Each row of a before or after table is a point. One or more steps were done to the points. Then noise was added and the rows were shuffled. The steps act on columns, c1 being the first. What was done? A step turns or swaps two columns, mirrors them in a line or flattens them onto one, adds a multiple of one to another, or multiplies or shifts one. Angles are multiples of 10 degrees, from the lower column toward the higher: turns from -170 to 170, lines from 10 to 170 but not 90. Use the fewest steps. Two steps may share a column if one is a turn and the other turns, adds or multiplies; they go together, in the order done. Otherwise the lowest column goes first.

Before, 10 rows:
[[ 13 -18 -24]
 [ 27   3  28]
 [ 17  -7 -28]
 [ 41 -14 -25]
 [ 71  14 -40]
 [ 10  25  72]
 [ 53 -27   5]
 [ 14  12 -38]
 [ 28  -9 -32]
 [ 37  19  42]]
After, 10 rows:
[[ 28  10  59]
 [  8  15 -30]
 [ -8  14 -22]
 [  8  72 -34]
 [-23  48   1]
 [-11  28 -27]
 [ 23  36  32]
 [-16  42 -21]
 [  7  27  20]
 [-16  13 -18]]
Steps: swap c1 and c2; multiply c3 by 0.7

Before, 10 rows:
[[ -29  -29   38    9    5  -30]
 [ -25   20   -6  -17    8  -58]
 [ -15    5    5  -53   45   11]
 [ -46   -8  -10    4   25   22]
 [  50  -25 -106   -1   -2   13]
 [  17   -6   21   10    0   -3]
 [ -29   -5   12  -45  -19   -7]
 [ -26   20   20   -1   -3  -37]
 [   3   17  -84   16   32   50]
 [ -22   -2   24   14  -20   16]]
After, 10 rows:
[[-16  -5 -22  10   4  -4]
 [ 25 -16  26  36  -7  17]
 [ 19  39  38  40  24  -7]
 [ 52  13   2  -9  22  -5]
 [ 11  10 -12  16 -18  44]
 [ 14  36  42 -75   6 -48]
 [ 18 -15 -33  24  25  39]
 [ 24 -16 -27   8 -11  -7]
 [-43 -16  69 -80  16 -28]
 [  4  18  16   7 -10  63]]
Steps: turn c1 and c6 by -160 degrees; turn c2 and c5 by -50 degrees; turn c3 and c4 by 130 degrees

Before, 13 rows:
[[ -9 -15  65   9  13 -23 -10 -17  -1  19  -8]
 [ 36  22 -31 -16 -30  11  13 -50  50  36 -30]
 [ 20 -41   9  66 -26  26  -5 -58 -26 -34 -20]
 [ 15 -50 -17  72  25  49 -27  30  -8  31  14]
 [ 44 -48  43  -3 -32  47  10 -40   8 -49 -19]
 [ -1  13  21   0  11   6 -42  -1   6   0  14]
 [-30  23  29   7 -41 -23 -22  19  10  19 -41]
 [-28 -45  14  51  28 -20 -12  21 -33 -34 -19]
 [ 38 -23  45  -7  36  24 -36 -48 -32   9 -46]
 [  4 -19  -9  22 -10 -23 -48  36  -7  37   6]
 [-33  -9  60   7 -43  16  -5 -19  19 -31 -49]
 [-39 -55  24  -7   6   9 -53   9  12  10   6]
 [-34 -16   0  19 -23   8   2  27 -39   6  23]]
After:
[[  8  -7  20  10  40 -23  12 -38  20 -33 -47]
 [ 50 -28   2  -4 -40 -12 -36   9 -47 -10 -48]
 [  8 -15  26  14 -12  31 -20 -14  -6  15  -3]
 [-42 -42 -26  52 -22  24   5 -13 -17 -36   6]
 [-30 -19 -52  21  14  23 -57  20   7   6  14]
 [-24 -53 -16  -5  -9  -8 -51 -34  21 -13  -3]
 [ 58 -47   4  -7  26 -54  34  20 -13 -42 -24]
 [ 71  20 -70 -17  30 -14  -9   4  27  38 -37]
 [ 45 -39 -32  64  23 -29  16 -13 -49 -31  17]
 [-18 -48 -58  70 -35 -43 -41  29   0  14  46]
 [  5  13 -12   1 -10  -4 -36  -2   5 -17  15]
 [-31  19 -14  11  43  10 -28 -13  21   6 -36]
 [-58 -17 -40  19  19 -14   0 -15 -28  11  34]]
Steps: turn c1 and c8 by 60 degrees; turn c1 and c9 by -20 degrees; shift c3 by -40; add 0.5 times c4 to c11; turn c5 and c6 by 170 degrees; turn c7 and c10 by 30 degrees

Before (12 x 14):
[[  4   4  16  43  45 -27  31 -15 -25 -58  20  28  -8  27]
 [ -3  41 -13 -73  -1 -29  10 -50  13  12   9 -31  -5  14]
 [ 15   3  66  34 -34  -2 -53  26  18 -12  28 -11  -7  24]
 [  6  30  13  20  26  -5 -45 -23 -43  48  -4   3   7  27]
 [ 13 -16 -23  55  28  -3  16 -30 -36 -27  13 -35  -9  13]
 [-64   1   4 -56  19 -25  -1 -26  -1 -20  40 -42 -17   0]
 [  0  21 -10 -39  41  14 -35 -14  31   7  33  21   6   8]
 [-31  30 -24  29 -35  60  35  -1 -39  12  24 -31 -32  10]
 [-17  23  10  35  28  44 -16 -25 -14 -20  11   2 -52  13]
 [-55  33 -39 -10  18 -18 -39 -21 -28 -14  -6 -20  13  55]
 [ 22 -31  64  12  44 -17  -4  10  19 -29 -12  28  -9  39]
 [ -4 -37   1 -10   5 -15 -14 -67  21  24  41  10 -35   4]]
After (12 x 14):
[[  5  11  42 -27  39 -23 -32 -19  58  24  22  19  25  24]
 [ 10 -19  25 -17  21  46  -1 -20   3 -66  -5  11   1  20]
 [ 21  32  45  40  12   1 -24   9   0  35  -8  16  30  46]
 [ 16   9  64  18 -52  56   8  30  -1  29  32  -8   5  37]
 [ -6 -65 -44  24   8  -1 -32 -49 -17   2   5 -29 -17  -7]
 [-63 -21 -28  39 111  -1 -22 -19  11  20  38 -48 -21 -15]
 [ -2 -32 -23  20  42  31  25 -16 -32  10  25  23   3   3]
 [ -8  29 -15  16  11  18 -11 -62 -28 -10  40 -14  36 -34]
 [-14  -9  36 -26  55  -1  49 -30  20   9   8 -30  42   1]
 [-56 -37 -22 -26 102  36 -13 -16  31  -8 -15   0 -23  48]
 [ 11  35  10 -46   7 -13  -6 -32  46  -2  12 -24 -13  -1]
 [-30 -15   3 -43  19 -46  50  -4  21 -37  16 -51   6   7]]
Steps: add -1.5 times c1 to c5; turn c2 and c4 by -160 degrees; turn c3 and c4 by 40 degrees; turn c6 and c7 by 100 degrees; add 0.5 times c8 to c14; turn c9 and c10 by 140 degrees; mirror c12 and c13 in the line at 20 degrees
